Each row of a before or after table is a point. One or more steps were done to the points. Then noise was added and the rows were shuffled. The steps act on columns, c1 being the first. Write out the steps. A step turns or swaps two columns, mirrors them in a line or flattens them onto one, adds a multiple of one to another, or multiplies or shifts one. Angles are multiples of 10 degrees, from the lower column toward the higher: turns from -170 to 170, lines from 10 to 170 but not 90. Use the fewest steps. Two steps may share a column if one is a turn and the other turns, adds or multiplies; they go together, in the order done. Otherwise the lowest column goes first.
In the rows, 128 means zero.

Before, 13 rows:
[[113 134]
 [138 142]
 [111 129]
 [132 137]
 [130 110]
 [115 120]
 [129 128]
 [138 135]
 [137 136]
 [134 125]
 [ 98 139]
 [118  80]
 [135 142]]
After:
[[ 89  83]
 [ 97 146]
 [ 98 161]
 [ 72 132]
 [ 75 108]
 [ 78   8]
 [ 74 143]
 [ 57 156]
 [ 89 127]
 [ 94 162]
 [ 98 148]
 [ 94 151]
 [ 93 120]]
Steps: shift c1 by -40; multiply c2 by 2.5

Before, 12 rows:
[[ 75  83 153]
 [119 121 136]
 [131 141 138]
 [143 122 133]
 [147 139 134]
 [ 97 153 152]
 [109 143 161]
 [ 71  97 145]
 [107 148 147]
 [148 139 166]
 [121 129 147]
 [153 144 105]]
After (12 x 3):
[[135 154 159]
 [ 26  96 148]
 [135 123 132]
 [105 124 138]
 [140 146 154]
 [128 145 173]
 [151 140 142]
 [  4  83 159]
 [163 137 136]
 [167 138 179]
 [123 129 151]
 [178 144  96]]
Steps: add 1.5 times c2 to c1; multiply c3 by 1.3

Before (13 x 6):
[[175 131 124  76 164 140]
 [173 167 174  73 138 129]
 [178 118 104  80 147 111]
 [117 147 132  82 114 141]
 [158 123 105  94 140 148]
 [116 149 177 134 174 115]
 [160 123 115 176 172 129]
 [166 156 118  80 177 133]
 [171 120 108 122 136 202]
 [119 130 165 139 111 117]
 [160 159 115 230 150 116]
 [161 113 103  96 168 110]
 [170 146 102  85 134 161]]
After, 13 rows:
[[132 176 132 138 186 159]
 [125 155 138 170 152 120]
 [126 160 156 140 180 132]
 [127 157  94 191 182  92]
 [127 175 137 153 205 127]
 [128 163 131 130 207 161]
 [131 159 166 165 177 124]
 [128 141 200 122 181  95]
 [126  22 125 110 190 150]
 [134 158 140 174 222 131]
 [128 115  88 144 216 100]
 [125 114  98 129 150 103]
 [128  87 136  99 218 135]]
Steps: multiply c1 by 0; turn c2 and c4 by 120 degrees; turn c3 and c6 by -130 degrees; shift c5 by 40

Before (12 x 8):
[[120  73 133 108 144 133 182 167]
 [144 134 110 120 100  83 142 139]
 [166 117 117 110 135 129 144 155]
 [115  97 138 193 145  84 149 179]
 [123 149 123 190 119 117 122 122]
 [128 132 165 194 157  73  91  91]
 [126 133 160  99 151 140 168  99]
 [ 79 148 118 151 150 146  86 133]
 [130 166 170 118 169 147  81 139]
 [135 132 189 138 138 107  99 175]
 [116 150 110 105 171 145 100 165]
 [124  76 148 161  83 130 148  92]]
After:
[[110 136 143 102 116  84 139 116]
 [118 165 165 119 146 128 144 123]
 [138 208 114 183  89  83 150 130]
 [191 181 134 141 127 108  98 100]
 [110 157 116 147 175 149 100  92]
 [166 118 129 152 163 148  80  93]
 [147 123 124 117  75 131 151 188]
 [165  83 129 193  95  73  90 142]
 [131 207 121 128 152 134 181 157]
 [122 106 122 163  77 117 120 114]
 [118 121  78 158 124 147  84 108]
 [162  93 125 129 166 139 170 136]]
Steps: swap c1 and c3; turn c2 and c8 by -120 degrees; multiply c2 by 1.3; turn c4 and c5 by -50 degrees

Before, 14 rows:
[[169 157 113 113  86 109 154 136 151]
 [116 108 126 105 148 108 125  82 135]
 [122 129 133 161 131 180 139  98 127]
 [121 138 153 168 169 141 168 117 172]
 [188 128 127 121 145 110 119 144 155]
 [160 128  79  88  98 160 100 140 133]
 [ 77 155 170 118 140 159 169 119 148]
 [117 175 151  94 143 161  66 139 136]
 [176 147 116 125 130 104 123  98 144]
 [ 66 181 128 125 185 172 135 138 108]
 [159 109  87  71 125  28 139  56 107]
 [ 92 118 174 179 145 127 135  97  88]
 [108 100  92 166  76 135 132 149 150]
 [104 145 173 103 177 164 172 145 118]]
After (14 x 9):
[[120 118 172 160 116 159 151 141 146]
 [125 126 173 159  74 162 163 183 117]
 [128 125 136 147 123 177 101  73 124]
 [154 166 114 148 170 109 151 161 149]
 [133 134  90 118 134  25 188 113 107]
 [106 103 173 152 110 122  82  50  86]
 [152 155 128 123 110 111 131 146 156]
 [141 145  82  87 158 159 156 165 133]
 [155 163 117 124 125 103 129 102 144]
 [150 151 154  58 113 164 143 147 135]
 [104 100  91 144 179 136  92 113 150]
 [130 128 153 178  89 139 106  94 173]
 [113 109 125 116 109 111 146  97 138]
 [129 131 126 129  67 170 130 141 109]]
Steps: flatten c1 and c2 onto the line at 50 degrees; turn c4 and c7 by -70 degrees; add 1 times c7 to c8; multiply c5 by -1

Before:
[[143 141 119 147 158 161 119 100 116 113 157 130]
 [ 89  98 151  86 109 187  91  72 111 118 149 156]
 [146 110 138  80 124 151  90 140 106 142  96 151]
 [158 146 147 159  85 192 130 135  96 131 140 103]
 [104 150 153 147 112 153  99 125  71 145  98 159]
 [ 89 133 168 111 123 123 168  72 150 113  70 180]
 [118 137 112 161 119 128 128 158 119 144 113 126]
 [117 156 143 151  88 128 141  76 124 144 122 189]
 [ 97 130 170  87 123 174 130 119 119  98 146 166]
 [143  75 141 102 128 196 171 141 102  97 147 136]
 [120 164 101 150  79 167 108 146  90 135  86 151]
 [157  93 135 162 105 166  94 115 161 102 126 181]
 [ 95 137 109 164 155 204 138 154 161 152 129 175]]
After, 13 rows:
[[ 99 116 168  86 125 171 136 134 120  97 149 165]
 [106 113 158 148 110 154 108 112  73 145  96 158]
 [147 148 139  82 125 152  99 126 104 140  94 152]
 [119 143 110 164 116 126 134  84 118 146 116 125]
 [ 92  86 169 115 120 124 178 192 153 114  69 181]
 [142 176 141 108 131 196 185 167  98  96 156 131]
 [ 87 111 147  86 108 190 103 227 110 115 152 156]
 [142  99 119 151 160 160 124 150 115 117 157 126]
 [158 118 147 159  83 193 142 102  94 132 141 101]
 [158 142 136 156 101 164 107 184 161 102 129 178]
 [101 139 110 168 155 202 146  84 161 153 126 173]
 [115  74 142 152  91 128 152 165 121 142 123 188]
 [120 114  98 149  77 164 117  70  93 134  81 153]]
Steps: turn c2 and c8 by -140 degrees; multiply c8 by 1.6; shift c7 by 10
